Each row of a before or after table is a point. One or more steps were done to the points. Then noise was added and the rows were shuffled. The steps act on how far a point lies along the listed directions, d1 being the first. Name the steps. A step turns or swaps two directions, mirrors them in a line or flattens them onto one, adds a multiple of one to another, or multiplies one. Angles are multiples of 10 degrees, from the lower direction toward the higher: turns from -170 to 170, lines from 10 to 170 but not 90. Use the fewest steps. Two steps may share a direction if one is a turn and the other turns, adds or multiplies; they go together, in the order done. Otherwise the lowest direction goes first.

Directions:
(1): [ 48 -14]
(2): [-14 -48]
Before, 13 rows:
[[-17  23]
 [-18 -59]
 [ 33  -7]
 [ 51 -30]
 [ 51  12]
 [  5  -9]
 [ 18  15]
 [-32  -8]
 [ 47   7]
 [  1  22]
 [-23 -46]
 [ -3  33]
 [ -5  29]]
After (13 x 2):
[[ 23  22]
 [  5  -8]
 [-22  -7]
 [-32 -35]
 [-18  11]
 [ -9  28]
 [-26  21]
 [ 51  -7]
 [-11 -31]
 [ 59 -17]
 [ -3 -60]
 [-21  19]
 [-38 -36]]
Steps: swap d1 and d2

Directions:
(1): [-20  57 -10]
(2): [ -6 -12 -60]
(3): [ 58  19 -10]
Before:
[[-11 -11   4]
 [ -8  11  35]
 [-25  16   2]
 [ 34  22 -13]
 [-23   4  30]
 [ 18  17 -30]
 [ 14   2 -28]
 [  6  36 -41]
 [ 16  21   6]
 [-14  18  15]
 [ -8   0  29]
 [  0 -12 -10]
 [  5  -5  15]]
After, 13 rows:
[[-13  20  23]
 [ -8   4  46]
 [-20   7  45]
 [-11  -9   8]
 [ -7  13  52]
 [ 13   2 -47]
 [  2  31 -58]
 [ -3  -9 -15]
 [ 17  12 -46]
 [-24  15   2]
 [ 17  24  12]
 [ 33  22 -15]
 [  6  -9  21]]
Steps: multiply d2 by 1.6

Directions:
(1): [ 27 -60  36  12  24  23]
(2): [-39 -38  11  23 -44 -36]
(3): [ 41  10 -16  47 -44  26]
(4): [-16 -15 -51  44  43  -6]
(5): [ 11  35  45  41  22 -36]
Before:
[[-14  -7  60  10 -39 -14]
 [-42  29  -8   6  11 -42]
 [ 16  29  11 -24 -33  17]
 [-20  30  32  -3 -12 -26]
 [ 31  16  33  45  17  -3]
 [  9 -12  27  -1 -24  26]
 [ 26  26   5  -7 -38  15]
 [ 12  26 -29  15  18 -12]
 [  5  15 -24  -8  15  25]
 [ -1   6  24 -45 -24  16]
 [-28  25  -7 -21  -1 -46]
 [ 30  30   1  33  17  -1]]
After:
[[-18 -36 -22 -27  36  20]
 [-26  -2 -12 -37 -32   7]
 [-12  27  27 -41  10 -10]
 [ 11  31  -5   8  20  11]
 [-17  21  18 -32  21 -19]
 [  5  14 -44   3  18  -4]
 [  0  21 -30 -15 -49  -9]
 [ -5  -9 -33 -19  37  11]
 [  7  20  43 -29 -18   3]
 [-17  11 -47   1 -46   6]
 [-12 -14  42  -9  12   1]
 [-42 -36  29 -30 -28  -3]]
Steps: turn d3 and d5 by 160 degrees; turn d3 and d4 by -30 degrees

Directions:
(1): [-12  44 -26  -5  11 -26   8  37 -38]
(2): [ 16  -2 -10 -44 -38   8 -18  42  25]
(3): [ 17  60  41  -7  -3   5 -22 -20   8]
(4): [ 23 -11  19  50 -11 -37 -24  30   7]
Before, 13 rows:
[[ 21   3   7 -28 -20   7 -24  19  21]
 [ 19 -17  18  28  -5 -10 -12 -21   8]
 [ -4 -11 -14  -3  -5  -7  -3   1   6]
 [ -6 -15 -13   3  -1  -7  17  -1  -9]
 [ 22  -6  20  21  -8   3 -12   7  13]
 [ 20 -43  -2   3 -26  -6 -11  42  24]
 [ 23  -5   9   0  -5   3 -27   5  23]
 [ 17   8   8   1 -11  -6 -17  14  14]
 [ -6   5  -7 -38   8  39   2 -32  -5]
 [  2 -40 -19  20  -4  -9   6  15   2]
 [ 10  -4  10  47  26 -20   5   5  -9]
 [-31   5 -14 -38  19  60  43 -46 -11]
 [ 17 -10  -3  28  15  -6   8  -3   0]]
After (13 x 9):
[[ 17   4  -4 -18 -14  -7 -20  33  10]
 [  4  20 -18  -2   2 -13   0   2 -21]
 [  5  -3   2  10  22  10  10  -9  -3]
 [ -1  12  -6   5  13   5  -4  -7 -21]
 [ 12   4  -8   7  17   1  12  -3  -3]
 [ -2  -9  -4   5  -1  -3  13  -8  -1]
 [ 13  15 -13 -11   4  -8 -18  25   0]
 [  1  -8 -14  -1  -3  -3   4  13  -1]
 [-19  13  -3  24  27  15  30 -18 -28]
 [  0  -3 -10  -5  -8 -10  -6   0   4]
 [ 12   3  -3 -11 -10  -3 -10  15  11]
 [ 11  11  -4  -3  -3   1  -2  19  -4]
 [ 14  -4 -13 -19 -20 -11  -9  52   6]]
Steps: multiply d1 by -1; flatten d2 and d4 onto the line at 20 degrees; multiply d3 by 0.4

Directions:
(1): [ -4  -3  49 -23 -32 -19  -2 -48  42   4   4 -40]
(2): [-60  29   0 -23 -23  -2   3  35  -8  56   1  -9]
(3): [ 43  38   5 -59 -18  -1  -5   0   1   2  19  51]
(4): [  8  24 -51   0 -48  26  -4  18  22 -37  12 -40]
Before:
[[ -3  14   3 -14  -7   6  -1   6  -2   9   0 -15]
 [ 16   3 -11   0  10   4   1   5 -10  -6   4  12]
 [-13 -19 -37  46   4  16   8   5   5 -31  -2 -35]
 [ 10   1  15  -8  -4  -7   2  -2   5   3   1   0]
 [ 10  11 -10 -14   3  -3   1   9  -3  14   1  15]
 [ 18   8   1 -15 -12   3   7 -16   9  -4   1   5]
 [-10  16  -7 -15 -14   7   4  20  -5  18   1  24]
 [ 19   6 -26  14   1   8   0  12   0 -13   4   7]
 [  1  -6  -6  10   5  -3  -1  -5   1  -2  -5   5]
 [-41  26   0 -28 -24  -1   6  24   5  29   0 -12]
 [ 17   2 -12  -3   7  -3  -4   4 -10   0  -2  32]]
After, 11 rows:
[[  4  17 -24   2 -19   8   0  15   9  -2   7  -8]
 [  9  15  -6 -22  -3  -5   0   7   1  18   4  14]
 [-35 -18 -31  47  -9  13   9   3  15 -20  -2 -60]
 [  3   7  17 -15  -1  -1  -2  -8   2   7  -1 -12]
 [ -4  -2 -13  11   2   0  -1   2   0  -2  -5   3]
 [-25   5  42 -31 -11 -20   6 -16  18  28  -3  -8]
 [-10  17  12 -27 -21  -1   4   4   5  24   3  21]
 [ 26   8  -2 -16  -8   4   7 -14   5  -7   1  14]
 [  7  16 -22 -13  -9   2  -4  17  -8   7   2  27]
 [  5  14 -17  -7  -3   7   0  13  -7   1   6   5]
 [ 19  -2  11  -5   4  -6   2   0   0  -2   1  10]]
Steps: turn d1 and d2 by -50 degrees; turn d1 and d4 by -40 degrees; multiply d3 by 1.3

Directions:
(1): [  9   5  18   3  28  21   2  34  -6 -27  21 -13 -51 -25]
(2): [-33  -4  32 -26 -21  -2 -16   5  18  -2  -1 -23 -26  49]
(3): [ -6 -33  28  -8  15  -7 -18 -29 -35  38  16 -23  -1 -23]
(4): [ -8 -22   4 -26 -12  -2 -18  60  -2  12  19  25  29 -13]
Before, 10 rows:
[[ 12  31 -28  28   9   2  31 -60  -2 -14 -24  -5  -7  22]
 [ -6  -6   0 -17 -10  -2 -12  24   4   6  -1  23  20  -2]
 [ -8 -20   8  -7 -12  -1 -10   5 -18  30   8   1  23 -14]
 [  5  -9  13  -4  10   8  -4  33 -17   5  20   1  -6 -32]
 [-12   7  10  -1  -6   0  -5  -9  -8  -7   4 -15   6   0]
 [  1  15   6  24   3  10  16 -16  12 -27 -16 -13 -30  13]
 [-10 -12  16 -11  -7  -5 -22   5  -8  22  20  -6  12  -6]
 [-17 -10   5  -3  -2 -10   3  -2   6   9   7  -9   9   4]
 [ -1   3  -4 -14 -12  -8  -7  10   3  13 -12  16  18  -2]
 [  0 -16  20 -15   8   9 -10 -12 -18  -2  -1  -5 -13  -4]]
After (10 x 14):
[[  8  32 -44   5 -15   4  24  24  21 -29 -16  37  25  24]
 [ -5   9  -1   7 -12  10   9  37  23 -30  -8  13  -7  14]
 [ -7  14   4   4  -4   3   0  -5  -4 -16   2 -10   5  -1]
 [  0  -4   5  13  -1   3   4 -37 -20  20  -3 -16   1 -10]
 [ -4 -17  13 -11   5  -4 -15  -9 -16  21   3   2   8 -17]
 [  4   2  10  -5   7  12   1 -22  -6 -18 -13  -4 -21   8]
 [ -5  -6  23   0   6   2  -4 -13 -16  13   7 -21 -17  -7]
 [  3  -4   2  -9   0  -9  -8  -6 -11  20  -7   6  11 -16]
 [-10  -3   1   7   7  -7  11  -8   4   2   5 -11   1  -3]
 [  0   3  13   9   6  -1  -9 -31 -10  12  10 -21  -9  -6]]
Steps: flatten d1 and d2 onto the line at 40 degrees; turn d3 and d4 by -80 degrees

Directions:
(1): [ 19  34   7 -60  11   7  18 -12  20 -34 -28  15  22  37  -2  28  29  32
  -1 -40]
(2): [ 52   8  29  14  18  25  26  -5  -5 -10  59  19   8 -29  26 -36  29  21
  29  -2]
Before (8 x 20):
[[ 47  30  22 -36  17  24  31  -8  15 -23  21  21  25  14   5   2  31  33
    7 -22]
 [ -1  -5  -7  17   5  12   2 -11  -7  -5  26  -7  -8   2   5 -16   7  -3
    0  17]
 [ 37  -3  21  35  -3   7  30   4 -26  15  44  27  -4 -39  42 -37  12   7
   25  14]
 [ 41   7  22  18  13  16  35 -15   1 -16  36   0   4 -39  12 -43  39  10
   19   0]
 [  2 -10  -5  16   4   3   9   2  -2  12   5   3  -2  -2  -5 -13  -5   5
   17  14]
 [-35 -32 -13  43 -19 -10 -31  20  -3  29   6 -23 -12 -13  -5 -10 -36 -22
   -8  31]
 [-60  -7 -31 -21 -19 -32 -14   9   4  12 -55 -22  -3  19 -19  43 -20 -20
  -33  -3]
 [-12  18   4 -28 -10   6  12  -7  26  -9 -16   7  16  16   2  32   7  10
    3 -24]]
After:
[[-11   6 -14 -13   3   6   0 -15   2 -16  -7  -7  -2  27  -5   8   9   3
  -11   2]
 [-33 -34 -14  53 -16 -17 -12  16 -20  38  25 -21 -19 -43   6 -16 -26 -35
   -8  36]
 [-49 -18 -23   3 -21 -18 -33  17  11  14 -37 -23  -4  21 -19  23 -33 -14
  -21  10]
 [  5  29  -1 -54  -8 -10  26  -5   4 -16 -52  26  15  37  12  34  18  24
   -7 -32]
 [ 53  23  26 -18  18  27  31  -6   8 -17  41  21  21  -1  12 -13  30  30
   14 -13]
 [ -6  -1 -10  -7   3  -2   7   0   5   4 -20   1   3  19 -13   6  -3   9
    8   2]
 [  5   0  16  24  -7  16  14  -2  10   9  41   8   5 -28  19 -10   3   0
   20   4]
 [ 19  30   8 -42  10   5  32 -22  21 -37 -31  -1  17  13  -8   6  43  21
   -2 -32]]
Steps: mirror d1 and d2 in the line at 50 degrees

Directions:
(1): [-15 -30 -13 -21 -10   2 -25 -58 -10 -15 -15 -44 -32  12 -57  38  40  -7
 -11  34  16  -6  22 -13 -42   3   2   2 -19  -9  25 -24]
(2): [ -9 -10  31  49   4  22 -10  10   9 -32 -53  13 -28  22  21 -18  48  20
  10   2  20  25  18   3  11 -19  28  11 -17 -60 -35  16]
(3): [ 18  28  32 -50  -7  -4  38   0  20  38 -18  -6   4  21  -3 -18  47  48
 -22  13 -29 -35 -36  10   7  -5 -15 -38 -31 -25   6 -13]
Before:
[[  3  -3 -23  -4   4  -9  -1   1  -3   1  15  -5   4 -10  -1   9 -19 -11
    8  -8   9   1   3 -14  -3   1 -10   9  15  24   6   5]
 [-10 -10   3  19  -3   6  -7  -2  -2 -19 -23   1  -4  -1  -1   2   5   3
   -1   5  19   7  24   7   0  -7  15   9  -8 -18  -4  -9]
 [ -4  -9 -21  -3  -3  -7  -3  -7 -21  -1  29   3   4  -4  -9   8 -23 -26
    5  -6  -2  -1   1   6  -6   4   5  11  15  26  10   1]
 [ -3 -17  22  16  -7  10 -17 -19   6 -27 -33  -7 -27  29  -9   7  60   7
   -1  19   8   5  25  -1 -14  -5  20   0 -23 -42  -7  -6]
 [-14 -12  11  30   0  14  -5  -4   5 -18 -27   0 -14  11   4  -5  28   4
   -2  -1  13  11   9  -3   1 -14  18   2  -7 -31 -17   3]
 [  7   3  -5 -14  -4 -13  12   0   6  20   9   7  15  -6 -12   5  -8   3
   -6  -3 -12 -12 -10   9  -3  11  -7 -11   6  21   0  -7]
 [-16 -23  -7  29   3  11 -21 -20  -3 -31 -21  -2 -25   8  -2   3  22  -6
    6  10  18  19  28 -15 -12  -7  26  17  -6 -26 -16   5]
 [  7  -2 -18 -25  -7  -1   6 -13  -3   2  15 -13   8   3 -16  16  -8 -12
   -3   5 -10  -9  -8   2 -11   1  -4 -10  -5  18  19 -12]]
After (8 x 32):
[[ 10   9  32  36   4   9   4  34  14 -14 -20  33   1  17  43 -27  23  12
   10 -13  -6  12   7  11  25  -6  19  -1  -4 -33 -31  17]
 [ -2  12  21  44   8  13  15  39  14  -6 -17  33  10   2  45 -34  -1  10
    5 -27  -1  16  -8   7  33 -17  15   0   7 -24 -37  21]
 [  0 -17 -26 -35 -12   0  -9 -42  -8  -7   6 -35  -7   9 -44  36  12 -16
   -8  22   0 -12   3  -5 -33   1  -3  -8 -14  13  30 -24]
 [ -4   1   4  41   9   9   0  22   7 -16 -12  28  -3   2  39 -25  -2   3
   11 -14   4  21  10  -6  19  -9  24  13   4 -21 -33  22]
 [ -2   5  10  25   1   5   5  24   4 -11 -16  22  11  -6  24 -16 -12   8
    3 -10  10   9  12  13  20  -8  13   7   0 -15 -15   2]
 [-11 -21 -25 -17  -9  -7 -11 -34 -25  -4  20 -17 -11   4 -36  23  -1 -24
   -1  12   5  -7   8   1 -26   4   5   8   4  19  23 -12]
 [  0 -13 -26 -15   0  -8  -9 -21  -5  -1   9 -22  -7  -4 -22  23   0 -11
    3   6  14  -4   9 -19 -19   1 -10   7   6  19  15  -5]
 [  0 -12 -12 -20  -8 -13   0 -26   0  12   4 -13   1  -1 -37  22   7  -1
  -10  12  -5 -14   0   3 -21  13  -7  -9   0  18  10 -18]]
Steps: add -1.5 times d2 to d1; multiply d3 by 0.7
